Each row is a point. The window is the flat piece filled in between its corners: a triangle in 3 columns, a solid with four corners in 4, and so on. A path goes straight from each point to the next, and from the last back to the first. After which points does the path pass through the window?
(in the rows, 128 means zero)

Window (3 x 3):
[[131 164 168]
 [125 183 115]
 [164 121  88]]
Path:
(1): [178 152  78]
(2): [151 113 100]
(3): [ 97 167 137]
(4): [164 198 152]
(5): [186 145 132]
(6): [136 126 108]
(7): [104 179 115]
(8): [151 181 116]
(9): [160 166 110]
(10): [126 141  99]
(11): [128 142 117]
(12): [201 140 110]
(13): [151 223 104]
(14): [103 133 128]
(15): [118 125  87]
(16): [162 153  90]
Through the window after points: 1, 7, 9, 11, 13

Window (6 x 6):
[[110 107 124 199 170  75]
 [157  95 155 119 207 117]
 [ 64  68 184  85  97  98]
 [135 143 150 111 122 165]
 [135 102 111 215 122 146]
 [164 123 130 112  60 124]]
Path:
(1): [125  84 104  86 115 132]
(2): [159 136 181 144  65 106]
(3): [134  95 221 158 126 121]
(4): [140  95 113 128 150 111]
(5): [133 115 131 110 132 129]
(6): [128 135 197 155 118 108]
(7): [159 139 164 164 120 118]
(8): [ 89 104 112 115 153 138]
Through the window after points: 1, 7

Window (9 x 9):
[[133 128  97 118 116 171 115 109 174]
 [108 101  87 142 129 143 190  90 157]
 [149 159  98 120 104 126 133 171 155]
 [165 114  96 140  54 119 108 127 162]
 [101  57  91 127 152 160 157 146 151]
 [ 56 175 156 158 102  92  80  71  78]
 [101  79 100  58 139 147 175 122 138]
 [ 81 155 215 149 135  88 106  68  98]
 [162 114  69 132 134 115 117 106 147]]
Path:
(1): [ 63 100 130  73 122 114  99 125 185]
(2): [170 157  99 176  98 155 163 127 103]
(3): [117  62 104 113  81 164 144 123  53]
(4): [ 95 125 128 125 136 123 131 111 161]
(5): [ 86 130 141  94 131 105 129  99 147]
(6): [131  75  94 147 123 179 182 112  86]
(7): [188 127 115 128  93 143 112  92  90]
(8): [105 130  87 122 114 104 140 139 192]
Through the window after points: 5

Window (12 x 12):
[[112 118 111 131  69 180 181 174 131 170 152 172]
 [157 126 116  66 140 102 160 104 116  98 125 111]
 [ 94 129 129 145 192  46  99 224 167 150 169 122]
 [107  91 137 111 144 165  95 179 216 140  89 132]
 [108 157 128 163 125 126  94 140 171 213  81 165]
 [ 84 112 175 135  97  83 164 160 150 156 130 121]
 [ 78 132 114 169  70  99 164 193  89 103  89 151]
 [144  73 154 106 140 125  88 145 163 162  96  71]
 [ 71 153 176 147 131 183 110 123  95 123 159  86]
 [158 163 154 128 133 170 129 148 159 134 121  97]
 [202 112 127  65  86 107  87 123 139 127 166 142]
 [124 151 220 161 156 137 119 105  69 143 147 118]]
Path:
(1): [110 157 177  44 126 112 101 176  97 159 156 112]
(2): [129 112 134 166 111 118 136 132 137 128 122 124]
(3): [127  78  53 177 136  71 184 116 144 132 127 152]
(4): [105 159 175 111 103 162 113 185 138 148 121 133]
(5): [ 92 140 131  74 123  78 160 185 111 169 104 131]
(6): [115 109 139 235  99 131 109 158 146  75 147 134]
(7): [128  83 123 189 161  87 138 103 181 151 113 127]
(8): [109 128 160  89 104 148 106 181 151 149 116 119]
(9): [111 114 135  66  95 132 104 205 123 164 135 132]
(10): [118 124 130 199 134 163 177 125 176 141 133 150]
(11): [146 128 130 169 112 101 122 100 139 122 127 109]
(12): [120 135 155 101 124 142 132 171 115 154 133 127]
(13): [112 107 159  76 143 151  89 205 144 180  76 113]
(14): [114 137 132 164 125 128 120 126 173 150 121 149]
(15): [161 106  98 174 130 158 127 118 115 123 148 116]
(16): [ 61 185 212  89 116  92 139 192 141 150  95 149]
Through the window after points: 5, 7, 9, 13

Window (14 x 14):
[[137 166 143 146 167 141 100 109 165 109 137 121  76  97]
 [104 142 125 160 153 142 132 131 186 127 104  79 137 106]
 [131 148 175 148 169 126 111 115 161 184 114 158 139  73]
 [180 177  84 146 158  95 165 157 121 161  83 116 125 119]
 [154  49 115 168 120 183  95 115 138 150 126 129 140 158]
 [116  80 130 101 102  98 163 149 131 123  64 131 103 134]
 [176 105 135  66  44 174  84 111  91 175 113  62 135  55]
 [201 158 106 163  74 173  89 142 101 130  80  87 114   7]
 [102 163 195 154 141  82 142 159  87 146 150 135 116  89]
 [164 106 132  97 128 120  94 159 167 123 119  95 142  91]
 [ 74 116  58 157  77 120  77 134 193 141 121 116 123 136]
 [156  89 100 117  64 145 148 138 135 134 157  96 100  65]
 [ 89 137 117 153 193  55 138 142 108 159 121 123  99  84]
 [135  81 132 140  97  91 141  77  97 120 105 150 155 122]]
Path:
(1): [130 119 113 101 105 143 125 121 121 138 112 133 154  77]
(2): [117 100 147 179  95 118  76 136 169 152 133  66  76 119]
(3): [182 113 154 172 131  91 129 124 138 145 125 103  98  97]
(4): [ 75 139 113 127 130 137 139 156 123 129 109 142 140 112]
(5): [ 91 114  82 138 101 148 108 128 146 142 111 128 134 116]
(6): [127 127 110 156 106  75  91 135 177 145 126  99 106 111]
(7): [147 111 128 197 100  95 122 141 142 161  95  95  93  57]
(8): [113 125 109 114 132 135 113 126 144 140 130 126 131 119]
(9): [147 147  77 137 124 175 117 149 114 121 138 167 143 103]
(10): [143 119 159 147 147  95 123 119 163 158  94  78 105 106]
(11): [182  98 175 175  86 119 139 156 161 169 120 127  70  96]
(12): [103 181  90  99 135 137  97 123  59 108 119  88 176  42]
(13): [105 117  98 145 158 172 100 148 139 130 136 122 142  81]
(14): [130 130 127 147 118  94 131 123 149 144 106 102 104 107]
(15): [167  86 132 170 119 127 130 122 167 177 126 106  83 152]
(16): [128  88 112 132 117 175  91 127 106 116 109 134 169  98]
Through the window after points: 5, 7, 9, 11, 13, 15

Window (14 x 14):
[[154 115 135  69  87 157 149 227 111 131 184 100 152 117]
 [159 150 114 149  81 185 112  81  53 155 140 144  81 101]
 [146 123 100 101 146 175 159 154  60 222 111  58 142 154]
 [138 133 133 119 143  93  88 119  72  68 171 115 123 126]
 [ 59 169 140 207  94 131  72 147 129 151 174  87  57 140]
 [ 83 127 122 121 164 160 148  69 103 143 132 155 159 133]
 [179 153 148 133 171 129 101 139 193 177  85 108 148 101]
 [141 138  84 126 151 109 158 140 123  84 134 181 156 133]
 [ 63 113  94 114 150 121  73 151 127 114 138 147 154 202]
 [144 106 143 153  54 134 135 194 184 104 181  90 134 180]
 [ 74  52  95  99 128 111 162 140 218  95  66  79 147  91]
 [113 130  52 139  84 162 147  71 130 179 178 140 142 114]
 [119  89 172 126 115  55 111 171  93 148  61  80 156 124]
 [182 196 160  92 129 124 124 117 160 172 127 118  79 115]]
Path:
(1): [128 119 120 138 144 135 151 160 135 135 175 177 101 144]
(2): [153 114 131 132 122 138 120 124 101 132 161 125 107 129]
(3): [ 40 195  93 112 136 139 111  75  87 104  91 134 185 119]
(4): [ 65 166 150 102 101 140 123 130 136  97 117  78 135 164]
(5): [118 102 110 137 147 118 118 150 132 153 140 127 143 138]
(6): [119 100 103 114 137 117 135 162 122 130 159 124 132 144]
(7): [113 161 131 131  92 150 102 138 150 102 104 127 156 143]
(8): [106 156  94 148  94 128 105 105 115 129 124  89 144 119]
Through the window after points: 2, 6, 8
